Each row of a before or after table is a point. One or more steps were done to the points. Then noise was added and the rows were shuffled. The steps act on how far a point lies along the listed directions, d1 being the first. What was done? A step turns or swaps two directions, mirrors them in a line or flattens them onto one, adds a multiple of one to another, or multiplies one. Angles are multiples of 10 degrees, from the lower direction toward the higher: turns from -170 to 170, lines from 10 to 170 but not 90. Use the fewest steps. Two steps may share a direction if one is a turn and the other turns, adds or multiplies; they go together, in the order done. Otherwise the lowest direction goes first.
In the rows, zero is written as 128.

Directions:
(1): [166  87 132]
(2): [94 94 99]
(3): [104 111 176]
Before (10 x 3):
[[135 151 141]
 [120  75 124]
 [173 124 162]
 [164 179 111]
 [131  45 158]
 [139  71 136]
 [121 138  97]
 [ 75 134  84]
 [139 102 162]
 [ 98 107 114]]
After (10 x 3):
[[182 115 164]
 [118 140  95]
 [125  51 155]
 [134  76 135]
 [173 171 111]
 [ 90 116 112]
 [141 146 142]
 [140  99 162]
 [ 64 144  82]
 [113  82 123]]
Steps: add -0.3 times d2 to d1

Directions:
(1): [119  98 140 110  57 146 140 167]
(2): [114  78 131 144 103 104 110  65]
Before, 14 rows:
[[121 125 116 138 117 133 126  95]
 [122 107  97 164 207  77  81  23]
 [135 152 127 144 193 123 110 123]
 [126  92 160 131  77 101 151 117]
 [136 102 112 153 122 120 131 129]
 [121  93 133 118  82 131 118 160]
 [108  75 154 139  67 132 102 111]
 [114 109 148 120 143 113 131 163]
 [153 157 131 108 121 142 140 193]
 [120 128 147  95  57 148 127 182]
 [112 109 121 104  70 137 129 182]
 [145 169 111 107 204 139 130 147]
 [126 149  97 138 223  85 119  68]
 [141 134 126 108  56 169 158 200]]
After (14 x 8):
[[120 117 145 121 156 112 132 156]
 [153 174 126 114 150 138 136 180]
 [165 208 102 138 195 146 139 146]
 [128 174 100 129 193 112 115 136]
 [140 136 147 145 167  86 141  83]
 [140 110 110 156 136 120 132 126]
 [137 146 119 139 181 116 104 121]
 [123 132 137 159 174 111  90  70]
 [128 108 133  81  88 161 145 194]
 [140 198 125 123 192 126 112 131]
 [122 124 118 138 113 133 124  95]
 [ 95  19 125 130  30 108 101  88]
 [120  96 147 119  80 144 123 163]
 [ 97  48 131 101  36 117 136 138]]
Steps: mirror d1 and d2 in the line at 100 degrees

Directions:
(1): [159 106 107 151 168 104 134  63 174 102 135]
(2): [129  92 128 153  80 144 147 167 186 116 170]
(3): [190 136 107 161 125 179  72 138 109 124 132]
(4): [ 99  97 170 100 139 200 116  95 136 102 121]
(5): [131 119 156 161 191 145 143 165 155 177 102]
Before:
[[178 138  96 150 138 104 129 111 126 122 105]
 [129 172 137 114 129 142 119 122 126 143 128]
 [128 144 123  97 147 142 128 115 119 134 115]
 [ 70  67 191 139 158 143 186 145 236 118 147]
 [146 137 105 141 149 107 108  81 133 101 113]
 [ 82 130 155  88 128 128 134  54 103  90 112]
 [ 89 112 160 148 186  96 180 136 175 142 113]
 [172 124  97 167 166 115 122  95 133 129 140]
 [123 132 163  92 155 176 108 117  91 126 105]
 [116  79 168 178 154 164 166 138 196 137 136]
 [ 98  50 153 156 105 120 195 137 222 123 140]
 [156 127 116 137 182 108 113 109 141 122 127]
 [106  74 169 111 166 138 151 109 183 118 114]]
After:
[[128 124 124 113 116 152 139 139 155 126 139]
 [128 158 137 125 113 149 128 139 151 140 144]
 [110 134 115  89  85 116 118  30  85  56 142]
 [148 113 119 171 155 124 126 118 178 120 123]
 [156 110 109 144 142 112 120 122 166 105 155]
 [181 122 107 173 144 117 143 140 157 137 110]
 [ 85 120 121 105  94  73 159  89 143  72 152]
 [170 112  98 173 151 121 128 106 148 127 152]
 [123 102 151 102  82 182 120 138 135  95 156]
 [102  93 134  62  99 114 129  55 135  60 137]
 [ 84  98 175 131 133 150 159 109 166 114 126]
 [ 64 136 133  34  98  86 128  11  95  34 139]
 [ 93 128 120  69 123  71 141  20  80  89  90]]
Steps: turn d2 and d5 by -160 degrees; add -0.7 times d4 to d5
